Rows are points. To make a cloud, some directions were put in groups of two or more. Within a group, all points are equally far from the middle, so they leave a hole (a ring in 2 directions, a hollow ball in 3). The other directions are filled evenly. Then the cloud was stretched, turned, moved and blurred a little. Count the holes, and give their numbers of directions, smallest first.
In the rows, 128 means zero.

Cloud (15 x 2)
[[143 136]
 [150 189]
 [ 77 146]
 [ 98 182]
 [145 100]
 [ 93 133]
 [ 89 152]
 [ 67 142]
 [ 80 150]
 [164 151]
 [ 56 149]
 [128 211]
 [111  76]
 [ 53 130]
 [172 153]]
Holes: 0

Cloud (21 x 3)
[[ 96 156 163]
 [130 195 147]
 [145 108 178]
 [135 201 137]
 [200  76 128]
 [209 113 154]
 [ 78 140 157]
 [120 196 104]
 [ 76 135 100]
 [161  89  90]
 [172  58 132]
 [180 115 172]
 [ 86 159 156]
 [159  56 139]
 [ 77  90 132]
 [151 200 109]
 [135 203 123]
 [110  82 162]
 [125  77 100]
 [159  72 101]
 [150 121 180]]
Holes: 1 (3)

Cloud (28 x 4)
[[180 109 116 109]
 [163 130  97 155]
 [112 217 147 129]
 [168 112 150  99]
 [115 103 132 192]
 [ 85 149 176 186]
 [173 103 108 159]
 [ 78 182 120 146]
 [138 101 160  95]
 [160  71  69 122]
 [148 131 161  96]
 [121  74 176 179]
 [178  85 174 127]
 [ 77 182 125 153]
 [ 85 134  57 131]
 [126  24 143 140]
 [199 119 139 158]
 [ 79  81 105 174]
 [103 196 171 120]
 [146  66  81 155]
 [ 87 150 187 135]
 [ 83  92 171 136]
 [117  48 117 174]
 [143  30 133 110]
 [127 197 168 111]
 [ 72  80 144 105]
 [199 121 184 132]
 [123  60 155 177]]
Holes: 1 (3)

Cloud (50 x 6)
[[178 199 142 160  89 129]
 [144 145  59 115 189  74]
 [169 173  63  77 149  87]
 [ 54 192 118  78 116  66]
 [105 111 171  81 124 149]
 [129 199  81 121 179  93]
 [131 103  98 109  80  74]
 [178 195 105 100 114  83]
 [ 94 141 107  49 114  84]
 [117 207 124 128  86 138]
 [189 159  94 122  59  75]
 [157  77  55 124  72 117]
 [108  99 135  74 152 104]
 [148 181 144 100 131  56]
 [143 182 101 149  65  74]
 [ 94 174  80 108 176 179]
 [ 81 104 135 146 170 167]
 [ 92 105 165 103  86 169]
 [179 206 143 121  46 109]
 [165 111 137 123  80  60]
 [112 101 187 109  62 125]
 [174 144 103 161 165 145]
 [137 166  76 109  93 119]
 [150 154 146  67 123 151]
 [ 47 140 191 133  94  98]
 [ 79 127  82 128 151  86]
 [114 109  42 107 157  81]
 [182 162 110 112  89 152]
 [145 102 117 176 139  94]
 [126 196 152 153 148 129]
 [105 139 144 131 168  95]
 [103 151 156 133  95 189]
 [ 61 122 202 131  67 125]
 [ 80 117 203 120  49 108]
 [ 85 151 171 180  98  85]
 [132 156  76 111  92  79]
 [ 92 130  30 115 191 174]
 [144 157  80 137 184 172]
 [110 145 174  66 127  89]
 [110 202 122 151  65  90]
 [122  67 105  69 122 150]
 [ 78 112 169 119  53 146]
 [ 74  89 100 123 208 137]
 [177 139  43  57 160 137]
 [100 197 101 146 115 111]
 [131  99  36  62 136 126]
 [198 122 108 177 141 135]
 [156 187 127 126 112 160]
 [216 134 120 132  87 149]
 [ 67 162  99 108 140 172]]
Holes: 1 (4)

Cloud (72 x 8)
[[118 140 196 177 165 191 124 138]
 [155 128 198 141  78  67  85 156]
 [ 84  96  66 119 199 109  97  49]
 [164  66 100 124 172  91  54 136]
 [174 149 126  73 134 160 144 109]
 [ 81  83 141 189 104 115 131  73]
 [178 139 198 153  39  75 177 164]
 [ 49  78  54  93 208 107  84 112]
 [113  87  58 111 196 102 102  58]
 [187 166 213 112 150 110  82 141]
 [ 88 125  86 133 124  94 182 137]
 [109  93 129 153  50  88 166  92]
 [123 145 131 177  94 137 125 168]
 [126 120  98  67 104  56 140  99]
 [165  90 173 188 110 122  91 172]
 [ 86 156 129 162 182  85 145 100]
 [131 118 150 113 121  90 182 157]
 [179 138 139 166 113  55 176 117]
 [ 98 127 112 189  67  53 142  61]
 [126 204 116  80 102 102 176  95]
 [ 73  88  78  88 176 119  93 104]
 [ 95 131  95 128  52  98 189 156]
 [133  96 129  85 108  33 102 153]
 [ 80  71 146 175 112  51 105  86]
 [ 79 155 224 113 167 132 141 136]
 [155 148 104 111 145  50 108 100]
 [ 92 165 145 175 128 189 123 169]
 [ 95  99 110 143  47  84 157  73]
 [140  82 157  61 145 123  93 163]
 [183  99  90 127 172 113 159  79]
 [133 144 141 166 107 120  76  86]
 [ 68 128 160 103 157 172 155 173]
 [148  84  65 164  89 133 141 117]
 [159  91  80  79 142  84 137  67]
 [105  65 106 145 100  26 107 116]
 [121 147  67 124 213 119  85 141]
 [ 87  75 149 138 146  71  89  75]
 [110 114 126  96 178  70 133 168]
 [171 131 206 171  79 114 120 203]
 [171  40 139 140 183  75  52 115]
 [103 118 173 109 139 123 105  63]
 [ 91  72  71 189 137 133  93 109]
 [162 103  88 130  91 158 159 176]
 [134  79 144 158  57  89 164  92]
 [180 108  56 147 150 124 143 163]
 [159 123 179 181  75  70  99 136]
 [ 99 133  51 157 209 129 106 179]
 [116 145 166 179  73  89 188  85]
 [149  74  82 120 197  99  63 107]
 [103 100 108 146  72  65 117 191]
 [118 153 186 166  55 102 147 159]
 [125 119  90 117  24  87 206 143]
 [124  90  63  79 186 119 119 117]
 [115 113 178 155  77  82 159 174]
 [139 182 132 109 121  81 173  80]
 [ 98 101 132 201 114  58 151 105]
 [141  67  63 102 182  83 100  75]
 [112  95  91 116  92  31 114 108]
 [ 88  84  73  82 198  88 131 158]
 [134 171 105 138 173  76 100  69]
 [140  87 172 100 116  67 113  89]
 [121 138 204 127 166  84 142 139]
 [148 139 105 158  95 133 142 182]
 [104 104  78 159  96 164 130 135]
 [155 132 115 110  93  31 119  86]
 [152  86 146 192 115  44 124 178]
 [ 99 128 130  66 141 161 104 121]
 [117 130 164 142 127 146  62 122]
 [ 89 125 157 173 124 137  57 157]
 [121  75 194 159 112 127 148 158]
 [ 65 105 209 180 132 169 126 142]
 [ 98 116 129 128 198 129  95  46]]
Holes: 2 (2, 2)

Cloud (94 x 9)
[[142 136 131 113 128  97  96  93  65]
 [157 158  84 174  67  63 149 172 134]
 [ 37 183 119  79 172 164 102 100 161]
 [126  91 110 123 131  75 149 127 116]
 [ 66 126 135 119 162 119 134 154 141]
 [117  77 123  85  91 122 138 127 145]
 [ 92 116 131 181 179  94  90  51  78]
 [166 127  70 126 177 150 151 173 130]
 [147 150 116 167 170 107 100 101  56]
 [ 36 131 107  70 155 128  79 106 141]
 [150 126  69 141  90  84 122 195 168]
 [139  96 132 175  53 131 126 137 196]
 [108  54 118 156 165 153  71  95  96]
 [156 141 193  97  56 158 144 106 169]
 [155 183 181 112 110 136  94 166 161]
 [ 90  89 177 148 109 137  89 131 141]
 [148  98 151 172 149 126  87 135  82]
 [ 81  72 100 138 199 110  72  82  78]
 [143  96 148 211 115 107 129 121 131]
 [146 151 189 174 135 137 114 106 174]
 [125 103  68  77 108 137  74 142 214]
 [163 216 197 107 133 196 128 151 169]
 [156 146 136  99 165  87 107  91 112]
 [188 100  85 137 147  56 102 157  94]
 [196 173 130  73 190 128 113 141 107]
 [232 192  88 102 180 130 124 168 119]
 [113  94 107 130 225 162  70  85 146]
 [ 94 152 135  75 103  90 126 160 173]
 [ 64 199 113  78  91 111 100 110 143]
 [112 179 150 142 133 107  99  89 175]
 [ 45 134 173  98  94 168 114 114 196]
 [171 128  94 172  62 117 128 150 168]
 [ 97 119 123 134 135 196 109 116 132]
 [120 166 138  99  93 203 153 134 191]
 [111 160 166  95 110 148 170 160 200]
 [ 93  93  64 160  73  80 112 129 139]
 [137 184  90 111  99  93  91 181 163]
 [ 90 177 155 153 160 121  80 103 112]
 [124 114  66 124 113 122 125 170 102]
 [145 152 174  70  84 130 132 101 173]
 [119 153 171 125 189 175 129  61 108]
 [157  74 154 160  41 135 124 142 138]
 [183 179 109 117  66 110 159 145 186]
 [ 90 154 104 158 128  41 115 113  71]
 [172 204 155 105  76 116 149 123 104]
 [109  74  80 161 105  47 101 114 118]
 [184 156 160 114 142 167 107 169 211]
 [101 183 125 101 120 164 141 140 226]
 [242 116 132 124  75 141 110 185 170]
 [186 176 204 131  85 135 107 124 141]
 [206  82 120 156  57 115 109 125 174]
 [ 89 124  72  65 163 166 102 111 137]
 [165 182 195 173  62  91 141 142  88]
 [176 123 130 106  30 109 126 184 142]
 [ 90 120 173 118 124 135 103  91  79]
 [ 95 185  52  87 137 111  96 145 135]
 [114 137 132 110 157 125 141 169 193]
 [104 215 172 116 103 152 100 111 135]
 [177 108 141 154  67 121 132 158 208]
 [115 143 126  47 151 144 122  95 135]
 [115 212 175  99 133 131 138 129 194]
 [ 83  78 135  95 163 137 133 109 158]
 [103 159 155  89  75 101 101 113 200]
 [113  91  90 137  92  74 123 128 180]
 [155 130 131  79 162 156  93 168 117]
 [163 142 163 157 127 153 124  59 108]
 [168  68 157 133 100 113 123 146 190]
 [ 39 138 191 157 105 121 134  53 154]
 [162 236 132 143 122  62 164 141 113]
 [146 145 100 131 192 186 112 109 132]
 [ 64 133 187 175 122 176 127  75 123]
 [132 113 157 112  93  86 135 164 103]
 [137 126 203 179 136 170 132  61 138]
 [ 94 109 150 154 209 180  99  45 111]
 [ 49 170 101 103 133 169 117 133 161]
 [182 181 159  60 194 170 124 163 145]
 [100 249 129  98 129 135 175 121 118]
 [220  82 165 114 135 166 117 144 150]
 [168 183 107 107 203 115 161 143  64]
 [133  98 193 151  92 137 153 107 112]
 [128 136 136 127 146 137  89 139  75]
 [131 176 122  57 155 125 149 153  96]
 [230 111 110 160  82  92 144 167 107]
 [ 82 100  96 122  96  88 130 157 109]
 [155  60  92 112 114 144 108 157 130]
 [153  85  87 132  57 125 121 149 131]
 [122  32 180 146 117 175 100 104 185]
 [160 116  79 115 182 121 123 167  71]
 [ 67 147 125 110  80 133 131 163 136]
 [ 99 125 181 131  96 119 164 142 160]
 [142 169 164  89 167  89 132 149  92]
 [104 128 147 111  93 193 157 111 171]
 [147 134 157 126  99  69 123 162  76]
 [156 123 173 117 114 132 168 155 186]]
Holes: 1 (8)
